Every row gives one point. The last column is the point's height on a tilted bowl or saddle (a function of degree 2), plus a little noise. Count its main directions that bend up, bend down and stay straight.
(in the rows, 128 means zero)

Points (10 x 3):
[[187 107 164]
 [115  91 146]
 [111 241 229]
 [ 96 132 144]
 [165 178 167]
 [ 95 140 145]
 [122  87 147]
 [121 111 138]
 [168 121 147]
 [ 76 139 158]]
Directions: 2 up, 0 down, 0 straight

Points, 15 rows:
[[ 54  87 143 119]
 [132 147 110 124]
 [ 74  97 156 115]
 [148 108 147 125]
 [156 119 136 129]
 [200  94 116 141]
 [119  64  94  90]
 [162 116 180 123]
 [137 148 189 109]
 [149 158 121 120]
 [ 86 120 145 130]
 [167  99 133 129]
 [173  98  78 111]
 [116  16  49   7]
 [ 91  74  98 102]]
Directions: 1 up, 2 down, 0 straight

Points:
[[164 167 137 155 123]
 [136 155  70 112 159]
 [101 111 164  80 190]
 [ 79 102 133 158 142]
 [ 51 151  86 151 121]
 [177 148  61 194 156]
 [193 159 103 195 126]
 [178  55 112 208 192]
 [106 139 136  63 230]
 [144 148 127 149 146]
 [172  91 129 115 142]
 [111 158 110 118 155]
 [172 107  12 111 126]
 [144 103 211  84 199]
 [178 119 135 123 140]
 [144 121  48 125 155]
 [139 117 112 181 183]
 [149 116 118 101 171]
 [102 109  53 119 163]
 [166  57 155 142 123]
 [ 89  86 132 132 136]
 [ 91 207 138 147  82]
 [142  67 110 114 138]]
Directions: 1 up, 2 down, 1 straight

Points (42 x 7):
[[120 105 127  49  36 111 143]
 [171 138 161  95  93 183 164]
 [173  72 111 119 120 172 181]
 [110 128 144 114 151  80 130]
 [172 188 105 102 163 143  92]
 [107 111 113 167 140 113 124]
 [113 151 182 133 165 206 222]
 [152 100 164 115 200 141 111]
 [170  88  73  81  83 137 159]
 [135  63 127  88 122 106 176]
 [116  85 128 152  88 112 128]
 [142  67 161  77 136 204 249]
 [113  63 200  73 161 152 174]
 [ 98 213 138  83 132 199 187]
 [ 99 116  95 113 121 114 120]
 [ 55  77 134  57  41 133  55]
 [ 87 129  89  67 186 149  67]
 [104 153 174 190 106 143 172]
 [121 222 152  10  22  91 129]
 [175 138 207 210 101 141 177]
 [110 115 137  64 154  87 127]
 [ 75 144 122 142 152 173 152]
 [105  83 141 149 114 128 125]
 [132 149 143  39 117 115 137]
 [188  76  82 139 141 173 143]
 [ 78 101 132 143 180 197 147]
 [163 104  83 180 181 136 101]
 [109 101  71 139 151 111 118]
 [174 127  73 148  92 152 104]
 [122  92 120 116 159 167 126]
 [166 131  67 118 122 123 122]
 [ 93 128 212 131 125 126 131]
 [111 176 195 148 115  88 150]
 [ 48 111 115 121 183  97  56]
 [152  93 101 155 156 126 122]
 [105  76 137 122 162 118 104]
 [122  82 115 203  79 154 139]
 [110 156 100  83 104 143 120]
 [ 87 164 153 121 122  97 138]
 [129 129 124  53 117 162 127]
 [120 127 134 131 130  67 157]
 [164 230 121 105  32 111  90]]
Directions: 2 up, 2 down, 2 straight

Points:
[[134 118 190 182 116 167 150 144 160]
 [120 133 145 143 104 114 110  70 151]
 [171 177 179 129 133 115 215 163 168]
 [140  69 156  69 159 163 173 202 122]
 [153 153 155  91 104 140  77 126 147]
 [162 179 160 109 152 136 135  43 174]
 [161 176 132 123 112 145 151 183 133]
 [168 163 164 182  93 108 115 138 167]
 [211 184 126 155 167 129 103 181 165]
 [115  88 181  19 122 183 169  95 152]
 [128  90 176  43  98 104 158  97 161]
 [ 55 118 130 113 117 133 188  62 164]
 [178  82 106 100  60 200 120 137 166]
 [181 136 168 157 141 130 145  89 161]
 [114 124  92 177 187  68  66 122 192]
 [173 134  47 153 168 173 145 230 152]
 [ 85 144 176 161 178  70 118 110 173]
 [ 81  49 116  69 120  73  97  69 187]
 [114 158 146 168  88  84 117  92 156]
 [105 112 199 196 126 132  71 134 181]
 [155 130  82 160 144 200  94 109 159]
 [ 65  79 122 124 113 148 174 174 144]
 [186 123 167 103  50 130  77 155 181]
 [ 82 149 170  31  70 112 142 121 154]
 [ 59 122 131 148  75 155 136 131 141]
 [181 157  89 153 117 136 113 103 160]
 [143 136 178  98 118 123 111 126 140]
 [ 95 125 173 128 112  92  98 109 150]
 [124 156 159 126 123 121  73 114 150]
 [161  89 136 118 147  85 176  91 171]
 [201 135 178 202 131 125  97 111 193]
 [145 130 106  56  82 198 129 134 134]
 [133 152  61 122  50 115 107 157 164]
 [146 157 151 119 159 179  93 150 136]
 [182 169 169 193 241 152 124 209 185]
 [132 208 123  94 140 112  97 163 140]
 [ 74  56 114  97 115 131 177  78 159]
 [155 165 115 159 126  90 133 142 155]
 [147 179 142 154 171  48 129 128 184]
 [187 125 186 111 138 164 155  66 165]
 [ 43 129  93 117  71 122 195  82 171]
 [ 91 144 150 129 134  77 128 104 149]
 [180 121 155 177 129  81 139  92 185]
 [131  52 149  89 103 117 161  66 169]
 [ 77 113 157 152 158  77 205 120 182]
 [130 160 119 151 108  72 141  99 162]
 [154 157  95 125 158 127 152 187 129]
 [133 161 186 173  89 148 108 123 157]
 [125 130 124 192  65 123 144 118 160]
 [149 154 117 129 113  88 129 115 151]
 [ 90 199 176  49  89  71  83 104 179]
 [133 147 149 144 103  99 154 146 146]
 [ 96 203 104 125  73  88 113 138 151]
 [113  27 161  97  94  40  78  56 234]
 [ 48  85 123 107 140 195 194 159 153]
 [129 128 126  77 111 142  44 143 159]
 [ 96 124 211  43 166 152 123 136 153]
 [114  65 143 132 183 209 177 159 144]
 [206 161 140 163 112 141 176 141 164]
 [150  66  95 131 183 125 117 108 156]
 [143 125  57  81 172 137  79  79 168]
 [ 87  89 110 124  89  67 151 121 161]
 [115  37 113 123  78 120 103  67 179]
 [157 172  33 153 101  87 144 104 193]
 [ 79 139 114 124 207 148  96  95 153]
 [161  91 178  64 167  88  82 135 178]
 [159 168 133 104 149 174 160 132 123]
 [122 145 194 143 145  96 117  65 171]
 [172  81 198 132 144  97  33 112 227]
 [176  74 216 177 186 177 152 208 188]
 [105  82 101 172 153 107 160  81 163]
 [182 171 167 195 132 122 128 123 171]
 [202 114 199 131 178 113 112 128 175]
 [109  76 139  93 149 181 102 109 142]
 [141 149 120 145 165 141 182 129 137]
 [ 89 114 174  55  99 150 160 143 137]
 [ 95 162  98  98  92 182  54  84 165]]
Directions: 7 up, 0 down, 1 straight
